Every row gives one point. To make a cloud, some directions were put in groups of two or more. Within a group, all points are equally far from the middle, so they leave a hole (a ring in 2 directions, a hollow ball in 3). The other directions are filled evenly. Then the cloud was stretched, turned, moved and blurred a little. Count the holes, and give their numbers of directions, smallest first.
In the rows, 128 means zero.

Cloud (22 x 3)
[[144  68 126]
 [125 204 124]
 [ 64 124 174]
 [119 147 146]
 [ 84 102 154]
 [113 141 164]
 [138  96 116]
 [166  83 129]
 [ 71 160 159]
 [ 82 127  85]
 [147  83 136]
 [ 76 145 169]
 [197 102 133]
 [126 127 194]
 [138 182  94]
 [106 115 135]
 [ 74 126 162]
 [124 107 168]
 [118 214 111]
 [ 80 119 162]
 [108 134 127]
 [ 87 129 156]]
Holes: 0

Cloud (28 x 4)
[[157 142 193 139]
 [124  61 151 118]
 [ 88 103  83 112]
 [109  77 133 137]
 [177 155 138 107]
 [120 161 142  80]
 [ 90  88 122 106]
 [196 144 149 136]
 [179 141  82  89]
 [192  93 115 154]
 [168 111  73 116]
 [100  86 170 131]
 [171 143 185 129]
 [127 137 102 156]
 [170  95 136  82]
 [183 144 178 154]
 [212 116 135 136]
 [148 168 142 106]
 [147 130 138  66]
 [146 131  98 158]
 [172 124 208 128]
 [181  94 100 108]
 [181 139 127  88]
 [124  87  94 131]
 [148 159 109 148]
 [131 103  58 102]
 [132 108 198 107]
 [155 122 192 104]]
Holes: 1 (3)

Cloud (28 x 4)
[[163 128 104  88]
 [105 142 112  66]
 [148 127  63 131]
 [100 161  75 185]
 [162  97 135 121]
 [118  86  73 134]
 [103  75 125 124]
 [135 116 152  77]
 [120 178 144 149]
 [ 89 179 116 116]
 [148  87 116 171]
 [106 172 158 128]
 [126 104  67 187]
 [ 56 129 117 171]
 [136 121 147  70]
 [124 176 142 156]
 [168 126 111  92]
 [ 76 154  85 187]
 [103 168 158 111]
 [126  91 151 103]
 [121 108  86 211]
 [ 98 129 118 218]
 [113  87  76 125]
 [108 144 162  84]
 [166 125 111  88]
 [ 63 117 103 117]
 [109 156 156 173]
 [174 142 115 144]]
Holes: 2 (2, 2)

Cloud (26 x 4)
[[136 117 191 122]
 [162  82  89 113]
 [181 111 124 100]
 [153  73 105 100]
 [139  69  83 153]
 [163  85 101  99]
 [111  81 184 133]
 [151  68 128 177]
 [ 87 124  95 102]
 [137  79 110 188]
 [ 88 125  97 100]
 [101 107 123 188]
 [136  57 117 108]
 [ 67  98 107 121]
 [137  67 167 146]
 [143 112 143  71]
 [112 135  82 117]
 [ 84 112 138 173]
 [139  91 128  72]
 [152 126 175 101]
 [170  99 139 186]
 [ 71  95 109 146]
 [ 93 102 130  68]
 [ 70 101 158 148]
 [177 105 114  98]
 [132 162 125 152]]
Holes: 2 (2, 2)

Cloud (51 x 6)
[[ 95 120 132 169 165 204]
 [ 81  76 109 136  92 158]
 [128 204 122 123 187 128]
 [ 99 137 139 177 168 202]
 [ 71  76 122 135 150 181]
 [129 153 167 165 126 200]
 [114 124 134 160  67 182]
 [ 83 114  53 106 149 133]
 [ 80 124  46 105 125 139]
 [118 131  84 171 172 178]
 [117 128  66 116 178 147]
 [144 199  96 132 117 170]
 [ 91 105 132  60 157 128]
 [114 133 156  76  85 100]
 [146 129 106  91 158 134]
 [135  88 137 131  75 158]
 [131 211 110 141 174 152]
 [134 166 154 176  96 125]
 [159 151 119 149 180 103]
 [130  87 130 146  75 161]
 [135 130 100  89 172 132]
 [169 137  83 130 136 110]
 [134 177 176 100 166 138]
 [ 84 100 111  69 150 159]
 [159 141 176 171 140 120]
 [114 167 103 178  85 152]
 [100 199 101 101  79 139]
 [151 114  91 176 138 155]
 [164 137  86 104 114 125]
 [133 132  68 135 171 153]
 [105  93 101 157  76 156]
 [141 162 119 150 106  84]
 [152 130 164  95 150 127]
 [139 171 187 153 117 171]
 [100 152 151 163  78 161]
 [139 133 165  92  83 104]
 [ 89 112 118 168 169 197]
 [ 68 174 100  89 143 176]
 [ 98  98 142  71 164 140]
 [ 73  77 109 142 153 172]
 [133 130 147 168 103 197]
 [135  98 144  93  73 121]
 [106 176 147  80  87 111]
 [ 80 164  95  89  75 164]
 [149 136 102 105 104 164]
 [ 86 117 177 111 114 116]
 [120 179  88 173  87 148]
 [ 64  83 111 140 135 179]
 [152 126  79 176 119 155]
 [165 145 130 163 165 103]
 [139 161 173  94 168 129]]
Holes: 3 (2, 2, 2)

Cloud (46 x 6)
[[143 192 112 192 141 132]
 [123 178 147 120  99  73]
 [113 129 145 185 114  78]
 [ 61 144 131 148  75  86]
 [165  87 180  91 101 187]
 [109 190 127 201 131  86]
 [151  64 136  73  73 139]
 [123 100 153  72  68 139]
 [134 190 115 123 118 120]
 [123 118 175  96 110 167]
 [135 189 162 166 124 128]
 [174 104 178 157 119 122]
 [114 118 141 139 159 155]
 [152  82 143 133 126 178]
 [162 149 176 127 128  99]
 [132 172 137  94 109 141]
 [133 136 186 135 140 153]
 [166 142 179 126  94  97]
 [129 170 147 182 113  51]
 [130 134 139  85 117  85]
 [134  87 142  90 134 178]
 [130 119 106 139  82 147]
 [175  57 138 100 122 195]
 [146 180 144 167 148 140]
 [149  36 148  64 112 160]
 [127 193 159 215 128 113]
 [123  65 126 101 101 168]
 [140 119 164 110  62 160]
 [159 115 154 205 112 143]
 [105  83 145 121 104 177]
 [162 128 109 143  86 119]
 [182 134 181 104 114 155]
 [113 120 112 116 103 192]
 [117 156 136  90 111 118]
 [163 164 139 180 153 135]
 [133 108 162 117 110  77]
 [118 211 113 149 100 121]
 [159 168 141 139 152 120]
 [149  81 186  97 130 136]
 [143 183 146 160  98 140]
 [ 98 113 161  97  60 128]
 [188  99 109 191 131 176]
 [161 161 134 183 192 175]
 [154 106 156  98 103  98]
 [ 70 181 120 131  90  74]
 [123 131 130 149 121 192]]
Holes: 0

Cloud (52 x 6)
[[130  88  95 127 101 155]
 [175 164 167 147 160 149]
 [121 136 162 125  74  60]
 [ 71 118 110  85 103 120]
 [181 173 118 185 133 118]
 [122 114 205 106 123 131]
 [ 75  72 109 134 115  83]
 [143 103 157 192 137 179]
 [141 105 136 215 107 142]
 [ 85 120 128 168 176 144]
 [129 106  72 141 160 170]
 [ 89 125 170 158 141 149]
 [108 118 129  57 159  72]
 [101 115 143 136 108  35]
 [129 156 163 185  80 138]
 [109 127 125 201 133 114]
 [117 141 172 140  67  72]
 [ 76 125  80 107 117 104]
 [110 130 178 164  68 129]
 [156  95  93 159  88  82]
 [ 78  95  85 118 110  78]
 [137 136 192 147 141 173]
 [157 133 117  94 138 180]
 [ 95 154 132  93 160 163]
 [110 150 184 128 163 157]
 [112 160 105 165 123 142]
 [133 120 109 120  89  62]
 [121 198 129 134 123  94]
 [133 117 150  95 125  57]
 [155 143 126 137 181 175]
 [196 166 100 197 131 130]
 [116 166 144  89 151 174]
 [115 118  90 131 180 165]
 [101 116 174  63 140  66]
 [140 114 190 153 135 167]
 [134 110 131 144  97  55]
 [166  74 121 117 154 118]
 [127  98 143  77 143 111]
 [136 137 142 144 191 159]
 [108 154 182 132 115  49]
 [147 183 179 162  84 104]
 [162 114  85 103 175 104]
 [192 113 142 134  98  96]
 [190 148 178 164 146 146]
 [ 86  91  83 109 134 122]
 [115 113 182 126 175  80]
 [116  99 189 124 154 121]
 [124 104 183 150 153 148]
 [ 75 136 168 154  97  78]
 [140 131 160 138  81  66]
 [123 126 185 136 177 118]
 [ 89 126 116 145 189 151]]
Holes: 2 (2, 2)

Cloud (87 x 8)
[[128  84  70 148 177 115 118 187]
 [ 97  66  48 139 145  71  98 209]
 [ 95 127 120 164 146 100 104 145]
 [155 130  84 135  99  70  74 191]
 [130  72 120 138 104 114 174 182]
 [110 130  59 109 120  99 147 192]
 [135 123 103 188 186 116 109  91]
 [ 93 137 112 118 127 144 181 105]
 [170 138 125 229 169 143 127  94]
 [157  86  78 110 132 129 150 171]
 [143 171 134 113  74 143  89  72]
 [132 127 180 128  77 150 119 136]
 [ 98 124 118 142 125  56 121 116]
 [106 144 106 138  53  94 122 133]
 [112 102 112  77 150 114  84 125]
 [164 114  84 166 100 109  84 187]
 [117 151 135 113 112 154  93  91]
 [127 115 150 115   8 173  86 170]
 [ 77 111 107 110  81 162 205 138]
 [102 130  98 163  86 114  84 183]
 [119  89  67 135 110 157  77 158]
 [129 117 100 181 213 116 127  92]
 [135  63 124  92 101  97 154 160]
 [149 119  69 149 150 140  98 152]
 [136 166  99  87 113 111 111 105]
 [119  72 102 100  65  42 155 179]
 [152  82 130 134 138  94 148 146]
 [143 164 116  73 145 108  92 109]
 [142 138 142 141 107  99 119  76]
 [ 95 102 116 113 122 120  96 120]
 [153 126 140 146 140 137 116 155]
 [127 170 106 173 150 120 144  85]
 [120  87 113  93 131  90 163  94]
 [133  59 157 144  97 129 177 168]
 [174 113 107 167 167 118 137 166]
 [169 103 110 199  92 100  88 186]
 [ 85 117  78 122  68 111 180 159]
 [135 122 158 124  34 157  90 156]
 [115 103  94 121 139 120  78 151]
 [117 127 107 101  74  62  81 155]
 [134  97 120  87 175 109  89 143]
 [153 125 137 145 102 147 143  62]
 [106  98 128 103  87 172 113 207]
 [182  92 120 101 122 150  88 106]
 [122 101 150  81 104 100 125 107]
 [ 92 138 123  49 161 147 124  91]
 [ 83 107  90 141 108 135 178 142]
 [102  92  64 126 116 104 183 159]
 [167  86 160 143 197 159 135 109]
 [184 100 123 125 112 135 140 161]
 [127 130 182 114 118 164 133  98]
 [ 93  89 136 121 123 100 172 132]
 [134 155 126 168 132 162 138 162]
 [159 121 129  96 120 127  50  81]
 [114 107 124 110 121 108 123 106]
 [150  46  99  73  99  82  87 182]
 [137  82 109 126 117 152 163 167]
 [154 106 178 144 171 158  86 116]
 [124 112 101 109 174 106 189  87]
 [149 112 125 167 146 104 179 135]
 [160 140 120 195 108 161 108 152]
 [153 138 148 142  92  94 141 180]
 [142 108 116  96  80 129 136 164]
 [ 82 119 116 141  74 102 155 203]
 [152 163  98 174 189  96 128  86]
 [145  52 129 101  67  82 121 175]
 [107 134 156 137 155 132 116 137]
 [177  87 126 154 139 125 139 169]
 [135 154 116 172 170 135 188 128]
 [109 172 122 166 161 154 113  84]
 [102 139 119 161  68 185 165 132]
 [154 110  94 215 132 165 125 158]
 [157 131 131 182 102 116 140 155]
 [167 191 112 168 100 139  69 114]
 [ 99 119 137 157  75 171 158 154]
 [136  91 158 140  87 130 117  81]
 [150 158 146 145 159 164  99 144]
 [123  59  73 119  99 114  66 187]
 [154 137 108 134  86 105 138 184]
 [114 129 111  97  88  92 138 177]
 [168 120 154 142 115 148  96 177]
 [115 125  84  95  81 194  91 154]
 [ 71 153  65 168  93  78 108 159]
 [132 119 131 207 151 178 164 124]
 [184 136 144 159  96 157  80 114]
 [113 129 158  65  91  89 159  75]
 [ 96 107 111 106   7 107 153 138]]
Holes: 0

Cloud (73 x 8)
[[ 56 100 115 106 117 111 118  88]
 [ 64 114 139 160 110 100 137 156]
 [105 127 140 101  86 153 154 106]
 [133 126 117 114 105 184 148 198]
 [ 86 151 126 206  67 129 204 169]
 [132 132  81 104 127 160 155 138]
 [ 86 121 150  64 155 110 113 169]
 [ 57 101 127 166 129 150 181 147]
 [184 151 117 193  99 201  97 115]
 [118 183 143 149 113 206 119 105]
 [159 132 112 121  95 145  87 125]
 [139 153  84 152  80 227  98 137]
 [117 137 156 176 124 130 167 114]
 [205 155 118 149 147 151 140 142]
 [106 109 151  87  44 148 110 154]
 [158 131 124 157 125 160 162 128]
 [109 112 150 136 156  89 151 151]
 [133 137 138 199 112 141 125  93]
 [177 152 174 149 122 111  93 147]
 [ 84  94 128 105 130 135 107 177]
 [167 133 114 143 165 165  82 106]
 [128 159 143 115 176 150 177  98]
 [163 156 132 103 113 150 161 116]
 [159 137 161 127 143 186 109 127]
 [120 115 161  95  67 145 144  91]
 [183 128 149  74 128 160  41 127]
 [133 153  99 130  97 159 173 105]
 [109 146 146 139 117  58 151 174]
 [157 140  73 143 119 195 163 192]
 [100 164  87 179 105 128 182 135]
 [ 68 119 122 129 157  92 154 130]
 [ 96 132 136 146  80  90  76 131]
 [114 192 134  99 111 128 181 196]
 [155 126 148  96 152 137  69 167]
 [ 89  64 125 131  32 150  94 179]
 [134 174 165 169 143  91 121 167]
 [179 144 127 175 154 139 132 118]
 [139 143 147 163 149 153  64 146]
 [106 143 149 173 115  51 137 171]
 [169  98 172  81 112  96  79 129]
 [107  88 151 125  80 148  63 154]
 [110 173 160 209 141 115 144 179]
 [179 145 133 165 125 188 184 152]
 [125 113 120  66 113 138 130 138]
 [106 129  77 171 108 208 199 166]
 [140 109 180 101 135 137  69  96]
 [158 134 122  69 154 136 118  81]
 [140 199 119 157 155 173  82 118]
 [146 108 133 114 127 234 100 150]
 [144 142  96 183  49 207 117 179]
 [ 46 130  81 123 116 153 169 134]
 [152 118 157 121  96 121 131 178]
 [133 166 163  99 158  79 148 178]
 [133 129 122  64 147 142 157 144]
 [158 135  94 152  69 207 138 120]
 [137 151  77 196 159 162 136 146]
 [121 126  88 121 120 161  90 190]
 [124  69 108 138  71 118 105 149]
 [ 90 115 145 163 104 141  86 189]
 [ 84 113 118 108  71 139 131 136]
 [145 133 209 122 157  85 101 115]
 [194 210 173 135 130 168 123 113]
 [122 101 101 149 156 125 110 129]
 [ 91 190 103 135 167 103  84 168]
 [ 76 167 132 168 168 108  99 168]
 [125  80  96 156 112 198 121 104]
 [102 143 119  99 170 103 120 163]
 [142 148 179 161  96 160 189 174]
 [139 132 158 174 120 157  94 132]
 [147 185 149 150 150 141 149 100]
 [ 94 142 137 151 142 111 136 169]
 [104  69 134 124  95 126  46 185]
 [110 174 177 169  99 136 176 166]]
Holes: 0

Cloud (76 x 8)
[[117  72 160  95  88 140 139 198]
 [165 113 155 148 165  52 172 141]
 [ 83 141  92 155  80 111 171  89]
 [158 115  98 127 140  77 112 175]
 [ 80 113 142 196 107 117 136 112]
 [137 185 167 170 129 124 115 106]
 [120  90 149  89  97  68 154 127]
 [114 123 119 141 141 146 199 183]
 [174 117 122 102 102 179 119 155]
 [168  95 154 115 137 188 120  90]
 [136  93 101 117 100 155 105 131]
 [118 164 152 183 166  85 168 102]
 [115 124 149 164 154  94 172 192]
 [146  86 118  89  91  81 144 183]
 [181 107 181 113 140 144 133  68]
 [105 113 135  79  83 104 167 119]
 [151  81 215 119 203 130 124 101]
 [155 115 171 142 139 107 170 168]
 [160 110  94  78 106  79 135 163]
 [141  94  82 121 122 138 129 143]
 [136  65 113 121 105  72 143  93]
 [164 136 137 123 140 165 105  64]
 [134 116 143 122 135 100 193  94]
 [110 150 113 201  84 123 193 163]
 [ 89 145  81 118  66  67 181 166]
 [141  72 135  72 126 143 125 192]
 [160  89  95 134  75 129 172 150]
 [101 109 124 179 104 146 204 140]
 [149  59 161 158 165 117 134 134]
 [152  93 131  87 162  83 134 192]
 [110 165 119 109 114 161 162 184]
 [178 127 164 109 162 115 162 146]
 [105 148  91 193 124 151 160 108]
 [134  97  76 148  48 136 133 119]
 [105 161  74 166 136 152 161 163]
 [104 148 157 119 144 121 124 191]
 [125 176 137 164 158  83 109 129]
 [194 166 125 132 187 112 123 125]
 [155  92 107 145  61 110 199 158]
 [ 95 117 158 199 185  93 172 105]
 [119 166 118 164 104 184 142 158]
 [164 122 133  60  99 123  90 103]
 [ 92 106 115 163  79 115 208  94]
 [ 93 130 126  98  92 111 169 111]
 [103 161  91 137  54  72 125 129]
 [156  79 141 117 124 114 117 180]
 [152 143 146 176 170 182 107  83]
 [152  94 149 147 115  30 167 124]
 [139  94 161 150 166 157 181 162]
 [172  83 181 148 195 163 130 144]
 [148  89 127 156 118  84 200  74]
 [169 147 148 109 166 115  69 153]
 [145  47 190 139  87 150 116 126]
 [ 84 127 142 169 141 117 119 107]
 [ 81 132 125 106 104 114 149 112]
 [193 123 187 117 170 106 100 115]
 [136 133 139 207 169 104 107  75]
 [150 138 141 202 133 150 118  64]
 [126 140 168 208 123 165 107  79]
 [ 79 115 102 147  84 157 182 148]
 [107 144 128 196  73 116 129 168]
 [ 93 130  88 174  73 116 125 171]
 [103 126 186 182 183 168 145 116]
 [ 97 130 148 216 185 130 162 121]
 [119 156 150 198 123  91 118  77]
 [141 112 136  55 101 107 159 141]
 [ 84  87 119 111  99 132 168 196]
 [136 171 124 187 109  81 115 138]
 [179 130 102 110 148 140 140 163]
 [ 91 135 134  86 158 134 157 118]
 [115 149 172 182 131  98 158  92]
 [167 123 112 102 151  73 183 122]
 [ 98 166  90 118 149  95 128 111]
 [138  71 138  77 150 121 128 107]
 [148 133 155 136 136 109  72  82]
 [106  92 143  93 144  74 159 124]]
Holes: 3 (2, 2, 2)

Cloud (97 x 9)
[[ 97 125  97 140 164 123  94 163 204]
 [150 138  93 186 100 134  73 116 149]
 [125 109  48 138 189 116 140 150 148]
 [131  51 125 161 135  89 145  82 169]
 [100 168  97  75 123 145  97  97 100]
 [ 98 134 123 103 141 183 101 177 181]
 [157 142 130  87 144 129 149 108 189]
 [124  97 130 190 107 140 156 122 193]
 [132 138 110 130 111 158 105 205  98]
 [107  55 128 133 172 137 154  83 172]
 [183 151 109  96 170 121 113  90 127]
 [ 94 137 115  97 155 185 100 159 184]
 [165 151 105 109  72  94 102 196 123]
 [138 138 149 142 165 145 136  57 187]
 [146 172  41 139 170 155 130 148 107]
 [139 201  78 102 143 120  84 105  96]
 [161 169 152 111 168 109 138  88 106]
 [159 109 130 127  41 149  90 137  87]
 [154 128 122 101  44 172 108 135 131]
 [139 109 156  91 194 137 113 142 172]
 [126  58 141 112 106 168 113 168 193]
 [141  70  60 136 154 160  94 138 142]
 [149 188 102 124  82 143 109 114 173]
 [135 145  71 105 114 192 101 163  85]
 [139  72 113  85 163 113 147 172 121]
 [150 146  99 173  67 142  75 123 144]
 [104 131 192 151 126 134 105 104 195]
 [112  90  92 159 124  69 140  94 123]
 [142  78  92 107 186 171 103 151 112]
 [122 128 138 162 211 155 121  75 163]
 [163  95 123  98  60 132 156 181 108]
 [114 115 140 169 202 113 106 110 143]
 [167  61 132 116 148 139  89 124 153]
 [136  92  95 158 227 124 136 137 165]
 [167  74 156 113  74  75  95 152 143]
 [102 142 108 188 123 162  95  92 125]
 [132 137 119 124 141 209  71 160 115]
 [136 160  94 145  86  67 140 156 140]
 [111  99 100 114 184 169 108 127 212]
 [117  57  86 137 165 119 151  90 161]
 [ 98  94 125 162 174 125 130  67 131]
 [118 141 132 134 131  78  77 112 197]
 [155  77 125  88 125 102 144  74 126]
 [ 92 155 124 156 194 134 118  81 214]
 [141  89  60 119  86  95 118 127 140]
 [160 162  96 147 142  68 104  77 138]
 [156 169 157  80  75 141  94 105 115]
 [167 161 133 127 134 113 143 137  72]
 [126 130 101  66 153 124 123 176 161]
 [135  55 151 145  66  86 155 142 150]
 [165  82 131 100 144 129  98  96 160]
 [113 126 171 164 144 140 135  65 195]
 [128 137 160 106 129  84  69 124 162]
 [108  92 160 170  99 124 102 161 206]
 [ 94  94  61 116 155 127 136 122 170]
 [119  93 108 118 138 189 147 105 192]
 [144  38 140 131  94  99 165 139 154]
 [137  86 142 120 197 110 127 168 139]
 [130 155 140  93 168 203 111 160 145]
 [103  90 187 132 114 148  92  84 158]
 [121 124 121 132  36 142 102 132 170]
 [172 112 141 132 165 152  77 175 121]
 [140 141  89  77 149  95 159 112 166]
 [113 153  71 131 195 115  89 119 144]
 [147 155  61 137 195 203 119 145 125]
 [146 134 119 139 188 214 137 144 144]
 [178  97  87 136 106 120 174 142 102]
 [135 131 149 147  61 174  78 143 151]
 [127 103 123 138 117 115 186 172 132]
 [186 170 151 100 119 152 133 141 118]
 [138 142  83 105  76 185 107  94 111]
 [182  96 123 138  89  85 160 146  96]
 [177 114 107 126 113 136  79 202 170]
 [167 169  60 103  95 120  99 138  80]
 [132 115 165 142 159  77 134 165 185]
 [143 108  98  92  57 133 129 139 167]
 [106 149  70 109 146 208 134 138 150]
 [166 163  59 124  93 110 108  99  93]
 [111  75 116  99 125 115  95 153 107]
 [102 149  93 123 163  70 156 104 165]
 [122 152 145 131  95 115 166  54 115]
 [141 142 107 143 142  90  59 115 168]
 [116 108 120 101 208 192 125 110 154]
 [176 101 110 112 198 127 104 149 165]
 [115  91  58 167 153 110 135 128 142]
 [109 185 131  91  81 111 120 139 142]
 [118 160 113 116 117  61  93  94 101]
 [104 144 159 106 163 110  82 129 145]
 [124  98 121 151  94 121 184 100 175]
 [140 212  61 108 148 163 118 128 105]
 [ 95 134  95 129 174  82 165 108 167]
 [127  66  86 119 156 103 165  97 138]
 [ 86  82 169 125 128 148  87 126 182]
 [130  36 139 121 169 147 117 158 173]
 [106 152 178 149  91 139  84  90 180]
 [119 198 106 151 145 182  78 120 170]
 [ 99  69 121 119  88 107 117 172 138]]
Holes: 3 (3, 3, 3)
